Each row of a before or after table is a point. One or more steps were done to the points. Then noise was added and the rows were shuffled. The steps act on columns, c1 being the first. Name the steps. A step turns or swaps two columns, mirrors them in a line or flattens them onto one, adds a multiple of one to another, or multiplies or shifts one. Angles are multiples of 10 degrees, from the lower column toward the higher: turns from -170 to 170, lines from 10 to 170 but not 90. Use the fewest steps. Two steps may share a column if one is a turn and the other turns, adds or multiplies; they go together, in the order done. Otherwise the lowest column goes first.

Before, 9 rows:
[[ 19  10]
 [ 13  -1]
 [ -1  13]
 [  7  -5]
 [ 29   6]
 [ 30 -43]
 [  0  46]
 [ 30 -26]
 [-22  38]]
After, 9 rows:
[[  2  -6]
 [  4   2]
 [ 15 -33]
 [ -8  49]
 [ 15 -58]
 [  5  15]
 [  3  59]
 [ 11   8]
 [  3  17]]
Steps: multiply c1 by 0.4; multiply c2 by 1.3

Before:
[[  3 -40  -8 -25  13  -5]
 [ 39  -4  24 -16 -38 -16]
 [ 19  11  12  19  -5 -33]
 [ -7 -45  13   0  25  29]
 [  5   9  27 -19 -58 -24]
 [ 36  17  13  -9 -60 -19]
 [ 21  29   1  13   5  -4]
 [  6 -20 -11 -25  17  14]
 [ 23  17  30 -19  -6 -16]
 [ 35  11  24  22  13  11]
 [ 27   9  27   3 -20 -26]
 [ 22  -3  15  -2 -19 -22]]
After:
[[ 20   8  -6 -17 -44 -38]
 [ 12  26  10  13  11 -18]
 [-12  27 -13 -20 -57 -22]
 [ -3 -43  -8 -25   3  -7]
 [ 14 -51  16   0  -2  26]
 [  7  18  24 -19 -18 -27]
 [ -7  12   9  18  -7 -38]
 [  3   3   0  -4 -24 -31]
 [  3  15  10   2 -29 -37]
 [ 14  37 -21  -9 -48 -37]
 [ 13 -25  -3 -25  14   7]
 [ 34   6  29  21  -3 -15]]
Steps: turn c1 and c6 by -40 degrees; turn c2 and c5 by 20 degrees; turn c3 and c5 by -40 degrees

Before (10 x 11):
[[-23 -25   3  29 -48 -13  -3   1  33  -3 -22]
 [ 12  35 -20 -30 -21  34   9  33  -8 -17 -14]
 [-27  -9 -36 -11   9  20 -25  -2 -28  30  21]
 [-13  35 -24 -20  -2  60   4  25  -9  17 -41]
 [-35 -32  25  18  -2 -19  11  21  38  -1  -1]
 [-17  39 -38 -19 -24  13  28  33  -4  20 -21]
 [-31  39 -39 -23   5  -3 -49   4  -7  12 -16]
 [-13  39 -42 -20  13  28 -23 -21   9  30  15]
 [-47  -6   8  38 -15  -6  16  -1  10 -23  -2]
 [ -7 -31  -7  51  10 -18  12   9  17  -5 -10]]
After (10 x 11):
[[-16  49 -38 -19 -13  12  35  32  -3  20 -21]
 [ 11  46 -21 -29   2  34  22  33  -8 -18 -13]
 [-47  -9   8  37  -7  -5  20  -2  10 -22  -3]
 [-27 -12 -36 -11  18  20 -21  -2 -28  30  20]
 [-22 -33   4  29  28 -14  40   0  32  -3 -22]
 [ -8 -41  -7  51 -15 -17  -2  10  17  -3 -10]
 [-13  51 -42 -20  12  29 -23 -22   9  29  13]
 [-14  46 -24 -20  -1  60   4  25 -10  18 -40]
 [-35 -41  25  18 -10 -20   8  21  36  -1  -1]
 [-30  50 -39 -23  39  -3 -30   4  -7  12 -15]]
Steps: multiply c2 by 1.3; mirror c5 and c7 in the line at 120 degrees

Before:
[[-11  16  10  28   3   7 -52   4   0  -7  24  33  33  -3  17  -4  50   3
  -24 -15]
 [ -5  10 -33 -10  44  31  26 -48  36 -34  16  -1 -22  -1  27  35  12   6
    0  37]
 [  8  22   8  25 -12  -7 -23  19  -2  18 -11   9  14   0  21 -43  26  25
    1  -7]
 [ 10  -5  12  32   5  -6 -47 -11 -12  18 -12  16   0  -4  -5   2  14  30
  -30   5]
 [  1   5  -9 -14  30 -16 -16 -20 -27   2   8  -6  45 -18 -33  -2 -20  -4
    1  -9]
 [ -5 -23 -37  -3  26  22  47 -41 -16 -36 -33  20 -10 -24  14  30  10   5
   31  12]
 [-10   5 -24  37 -25  15 -29  56  -1  -5 -18  19  25 -18   4 -14  30  12
  -17  24]
 [ -4  21   5  54   4   4 -25  41  -7  -5  -1  29  18 -16   2 -10 -11   9
   -9 -20]
 [-32  14 -45  -6  23   1  46 -36  21 -13 -32   8 -16  -2   4  52  15 -10
   19  12]
 [  8  -1  -9  11 -12 -20  13 -26 -19 -28  -2 -15  52  13 -23  32 -33  -6
   32  -2]]
After (10 x 20):
[[  1  25 -37  -2  26  19  46  34 -28 -57 -35  19   8 -24  12  32  13   7
   30  11]
 [-13 -10   4  54   7   4 -24 -13  40 -23  -2  29 -10 -17 -20 -11 -11   6
   -7 -19]
 [-15  -7 -45  -4  27   3  44  -3 -41 -32 -29  10  34  -4 -18  54  14 -11
   21  10]
 [-27 -31  -6 -13  32 -17 -13  33  -3 -17   7  -8 -37 -17  12  -4 -20  -7
    3  -7]
 [-22   2 -21  36 -24  14 -30 -27  49 -29 -15  19 -10 -20  -5 -12  26  10
  -15  26]
 [-28 -20 -11   9 -11 -21  18  29 -12 -47  -1 -14 -47  14  10  28 -34  -1
   32  -1]
 [ -3   7  11  22 -11  -6 -22 -11  15  -2 -10   7 -18  -1 -31 -46  26  29
    0  -7]
 [-28   8   8  26   4   6 -53  -3   2 -28  23  32 -15  -3 -23  -2  47   2
  -25 -17]
 [ 11  20 -35 -11  44  28  27  -8 -60 -57  17  -4  20   1 -23  30  10   4
   -1  35]
 [  7  -4  11  31   2  -6 -47  16  -2   2 -14  15  -8  -8   7   7  17  29
  -30   5]]
Steps: mirror c1 and c13 in the line at 160 degrees; turn c2 and c15 by -120 degrees; turn c8 and c9 by 120 degrees; shift c10 by -20

Before:
[[-17 -14 -31   4 -19   6  15 -16  13  28  27 -35 -29  22 -15  16  -2   7
  -16  -1   8  20  22 -15  21 -16  -7  12   1 -13 -24  25  25   0  -7 -13
  -12 -15   2  16 -26 -11  15 -10 -31   4 -30 -10]
 [  0 -26 -22  17   6  -2  21 -12  -5  26 -20 -32 -23 -20  -4 -11  14  -5
  -19   8  -9 -16  37 -30   9   7  -4 -11  29  -1   9 -14  13   2  21  32
   -8 -28   0  -3   3 -13 -15   4  11  -6 -17  15]
 [-10  16 -20 -13  16  12  24   9   0  18 -10  13  -7   0   9 -19  18  -2
   -4  -7 -11 -32   6 -25 -10 -14   4  16  -6 -21  20  12  28 -17   0 -11
   -3  15   3  14  13  -7   3  10  16  14   4  -4]
 [  4 -12  -4  10  -9  24 -10  16 -20 -11  -8 -14  -4   9  -1  16 -27 -14
  -16  15   3  14   4   1  13   2 -20   3  28 -20 -27  16  -6   3   8  15
    6 -29 -30  13  -6  12  -8  -2 -27 -27  24  17]
 [ -2   3  -5   2   3 -12   9  27  -5  15  15 -29   5   2  -6 -28  25  32
   17   6  14 -25   3  16  18  12 -26 -26 -11   2  17  -3 -13  12 -11  23
   -9  11 -19 -29 -29  20 -11 -13 -23  19  -1  -8]
 [ 13  22  -6   4  19  -1  36  16  -6 -23  32 -28 -27  11 -16 -14 -10  15
  -19 -15  26 -22   1 -32   8  15  11 -30 -21 -11  -7  -2 -17   0  30   1
  -21  -7 -30  -6  -7   8 -15 -16  -1  12  -4  -7]
 [  1  -6  21 -10  20  -6   2 -10  -8   0  -1  -6   9   6  -7  20  -3  -7
   13  11  -7 -27  11  19 -21 -17   5  22  14  16   5  33  -1 -15 -15  28
    0  -2  14 -21  25   9  16 -33  12   7  11  32]
 [-19  15 -11 -17 -13  28 -15 -13 -13  -1 -20  -1 -21  -1  18 -16  -9   2
   14 -23  15  13  28  19   5  25  18 -33 -22 -26 -15  38  26 -20  -2   1
  -24 -34  16  15  18  19 -20 -27   9  -6  11  20]
 [  3  13   9  21   4   8 -12  -1 -29  10  22  -9  13   0  15  20 -18 -16
  -13 -20  -7  21  38  10 -12 -16  -6  20   5  11  20  -7 -15   0  10  -2
    8  17 -30 -33   3  11  -3 -39 -16 -26  11 -12]
 [ -6  -4  22  17   9   4  22  19   4 -19  16 -22   5   4   8 -17 -26 -22
  -22  18   3   8  -6 -33   8  -6  14  -9   4  11 -29   7  11  17   6 -12
  -21 -32 -13  19   9   3  15 -13  18 -12  11  37]]
After (10 x 48):
[[ 20  13   9  20   4   8 -13  -1 -29  10  22 -10  14   0  15  20 -17 -16
  -14 -20  -9  -3 -42  10 -12 -17  -6  20   5  10  20  -8 -15   1  21  -2
    8  -2 -31 -34   2  11  -2 -39 -16 -42  11 -12]
 [ 20 -14 -30   4 -19   6  15 -16  12  27  27 -35 -29  22 -16  16  -2   8
  -16   0   7  17 -14 -15  21 -16  -7  12   1 -12 -25  25  25  -1 -13 -14
  -12  22   3  16 -26 -12  15 -10 -32   7 -31 -11]
 [ 13  15 -12 -18 -13  27 -14 -13 -14  -1 -21   0 -20   0  18 -16 -10   3
   15 -23  15  20 -14  19   5  25  19 -33 -21 -26 -14  38  26 -20  -5   0
  -24  41  16  15  18  18 -19 -28  10  -9  10  20]
 [-15 -26 -22  17   5  -3  22 -12  -5  26 -20 -32 -23 -20  -4 -11  14  -6
  -20   8  -9   0 -25 -30   9   7  -4 -11  28  -1  10 -15  13   2  43  32
   -8  38   0  -4   2 -13 -15   5  11 -10 -17  15]
 [ 14 -12  -4  10 -10  23  -9  16 -20 -11  -8 -14  -3   9  -1  16 -28 -13
  -16  15   3  -4   7   0  13   3 -18   3  28 -20 -26  17  -5   4  16  15
    6  30 -30  12  -6  12  -8  -2 -27 -43  24  17]
 [-21  22  -6   4  18  -2  37  15  -5 -23  33 -29 -28  12 -15 -14 -10  15
  -20 -15  26 -12   2 -33   7  15  12 -30 -19 -11  -6  -2 -17   1  60   0
  -21   6 -30  -6  -7   8 -14 -17  -1  20  -6  -7]
 [-32  15 -20 -14  16  11  24   9   1  18  -9  12  -7   0   8 -19  19  -3
   -4  -6 -11  10 -11 -25 -10 -13   4  17  -6 -21  21  11  29 -17   1 -11
   -3 -12   2  14  13  -7   4  10  16  22   4  -5]
 [-26   4  -5   1   3 -11   8  27  -5  15  15 -30   4   2  -6 -28  24  33
   17   5  14   3  -7  16  18  13 -26 -26 -11   2  18  -2 -13  12 -21  22
   -9  -9 -18 -29 -29  21 -12 -14 -24  31  -1  -8]
 [-27  -6  21 -11  20  -7   2 -10  -8   0  -1  -6   8   6  -7  19  -3  -7
   13  11  -8   0 -10  18 -21 -17   4  23  14  15   5  33  -1 -13 -29  27
    1   6  14 -21  24   9  17 -33  12  13  10  32]
 [  7  -4  22  18   9   4  22  19   4 -18  16 -21   5   3   9 -17 -26 -22
  -21  18   3   6  16 -32   9  -5  14  -9   4  11 -29   7  11  17  12 -12
  -21  28 -13  18  11   3  16 -13  18 -19  11  38]]
Steps: turn c1 and c22 by -90 degrees; turn c23 and c38 by 160 degrees; multiply c35 by 2; multiply c46 by 1.6

Before:
[[ 10 -25   0  17  24   2  20  -6  -4 -13   9  23 -37 -17  15  15 -19  -6
    6  -9   9   1  12   0  10  -4   2  -7 -17  19   5   7  -9   5   6  17
    0  21  33 -24   9 -22   4   4 -10  -7   9 -15   9 -14  -5  12 -23 -14
   -1   5 -15  -2 -16 -14 -13 -21   6 -17]
 [ 47  13  10  -8   9  -7 -13  19 -17   7 -30   6  10  21 -22  -9 -17   8
   12  -4  20   5 -29 -13 -15   3  -7 -28 -10   6  -9  -9  22  14 -19  -1
  -15   5  -1   2  -7 -17  -2   3 -11  -9   4   8  12 -12  -3 -14  -4  -8
  -22 -14  23 -17 -22  20 -20  17  37  23]
 [ 44   5 -18  16 -26   2  14   6 -15  22   6  24  -2  16 -10 -14   7  -4
   19  -8 -23  21 -14   2 -18 -15 -20 -13  15   0  11   2 -15 -11 -13  -6
   14  33   5  14  -6  16  -9  32  17   6  10 -13 -16  21 -15  32 -15 -17
    9  -5 -15   8 -11 -20 -10  -9 -11  15]
 [ 10 -23 -24   0  13  27  17  -8 -12  -9 -12  18 -39  14  20  -5  18  -9
   22  -8 -11 -24  -7 -10   4  24  20 -29  -8   4 -37   7   5 -12  -1  25
   -8  -5  -8 -20  11   8 -22  33 -10  11   5  -9 -19 -12 -10  24 -13   1
   -1 -21 -20  20  25  13  13  14  -7  -2]
 [  7  10   1  -9   0  19 -12  -2  14  -1 -19   9  -4 -29  17  19  -4  37
    3 -14  -1 -10   0  18  33 -15   2   7  14  29   4  -2   4   3 -22  18
    7   9   3  -1 -24 -21  -6   9   3  18 -23  25 -16   8 -15  -6 -22   0
  -14 -27  21   7   6  -7  16 -17  19   0]
 [  3 -13   2  -7  16  -1  -7  20  13  12 -23 -10  -5 -31 -10  13   4   3
    0   0 -26 -19   2 -10 -18 -17  15 -16  -1  13 -26 -10  20   6  18   8
    8  -1  19  -3   7  -4   0 -15 -19   4  -2  35   1  21  -2  -4  10  -3
  -21 -14 -21  12  10  19   0  13   9 -19]
 [ 26  10  19 -21  18  -2  -2  27  13 -16   0 -16   2   2  11 -10 -22  36
   -8  17  -1  -4   7 -32  -7  -3   0  19 -13 -18 -38  14   9   9  11  -3
  -18  -2  17   4 -30 -18 -14   5 -23  19   0  -6 -11   1  -4  10 -12   9
    7  16 -16 -15 -12 -17  -7   2  -3  23]
 [ 14   8 -15  -1 -24  16  -1  -5 -23  29  -7 -10 -18   4 -30 -10  -3  -2
  -28   6  -2  -2  10  19  15  -2   1  18  -3 -10  -1 -27 -17   3   2  12
  -19  20  17 -25 -16   7 -41   9  -1  -7  16   0  16 -15 -20  13  -2 -14
   15  14  19 -22  16   3  -5 -29  18 -20]]
After (8 x 64):
[[ 45  12  11  -8  12  -8 -12  19 -17   9 -30   5  11  22 -21  -9 -18  10
   12  -3  20   3  36 -14 -15   3  -6 -27  -8   5  -9  -8  23  16 -12   1
  -15  24  14   2  -6 -16  -5   4 -11 -10  -4   9  14 -10  -3 -14  -6 -11
   -1 -14  23 -15 -21  20 -18  16  37  22]
 [ 43   5 -16  15 -27   2  15   5 -15  20   5  24  -2  16 -12 -15   7  -5
   19  -9 -25  21   6   2 -18 -15 -19 -15  16   1  10   5 -16 -11  -7  -6
   17  62  13  14  -6  16  -8  32  17   7   0 -16 -18  23 -17  32 -15 -16
   17  -3 -15   9 -10 -19  -9 -12 -13  14]
 [ 26   9  19 -21  18  -2  -3  28  13 -14   2 -15   2   1  12  -9 -23  38
   -8  16   2  -1 -10 -34  -7  -3   1  18 -12 -19 -38  13   8   7  21  -4
  -18   9   2   6 -30 -19 -14   2 -24  17  -2  -8 -11   1  -2  10 -13  12
    2  15 -17 -17 -12 -15  -8   0  -6  23]
 [  9 -24   2  20  25   2  19  -7  -2 -13   8  24 -36 -17  16  15 -19  -7
    9  -8  10   2  -8  -2  11  -3   2  -7 -17  21   3   8  -8   5  30  19
    1   6  16 -23   9 -22   5   3  -9  -7  -9 -15   8 -13  -6  13 -24 -12
   -1   6 -15  -1 -16 -13 -15 -22   7 -16]
 [ 10 -23 -23   0  12  27  18  -7 -13  -8 -13  19 -38  14  21  -5  18  -9
   22  -7 -12 -24   8 -11   5  23  21 -29  -8   5 -37   6   6 -12  -9  26
   -9 -12  -2 -22  11  10 -22  33 -11  13  -3  -9 -19 -11 -10  26 -12   2
    6 -23 -23  20  25  13  13  15  -6  -3]
 [  2 -13   2  -8  17   0  -5  19  12  15 -23  -8  -7 -30  -9  11   5   6
    1   1 -29 -18  10  -9 -20 -17  13 -18  -2  12 -26 -11  20   6  25   6
    6  27  -1  -3   8  -3   1 -14 -20   2  -9  35   4  22  -3  -6  10  -5
  -18 -13 -20  15   9  21  -1  14   9 -18]
 [  6  10   0  -8   0  20  -9  -2  12  -1 -20   9  -2 -29  19  19  -5  37
    3 -15  -1 -11   5  19  30 -14   3   9  14  28   5  -3   5   2 -10  17
    9 -40  20   1 -25 -21  -6  10   4  19  14  26 -15   7 -15  -8 -21   2
  -21 -28  23   9   7  -8  15 -17  20   0]
 [ 13   9 -17   2 -26  16   0  -3 -23  29  -6  -9 -18   1 -29 -10  -3   0
  -28   5  -2  -3 -13  17  16  -2   3  17  -3  -9  -3 -25 -16   1  12  11
  -20  -2  10 -24 -14   7 -42  11   0  -9 -11   0  16 -15 -20  12  -3 -12
   14  15  20 -22  16   4  -5 -30  18 -20]]
Steps: turn c23 and c55 by 150 degrees; turn c47 and c55 by 150 degrees; add -1.5 times c25 to c38; turn c35 and c39 by -50 degrees
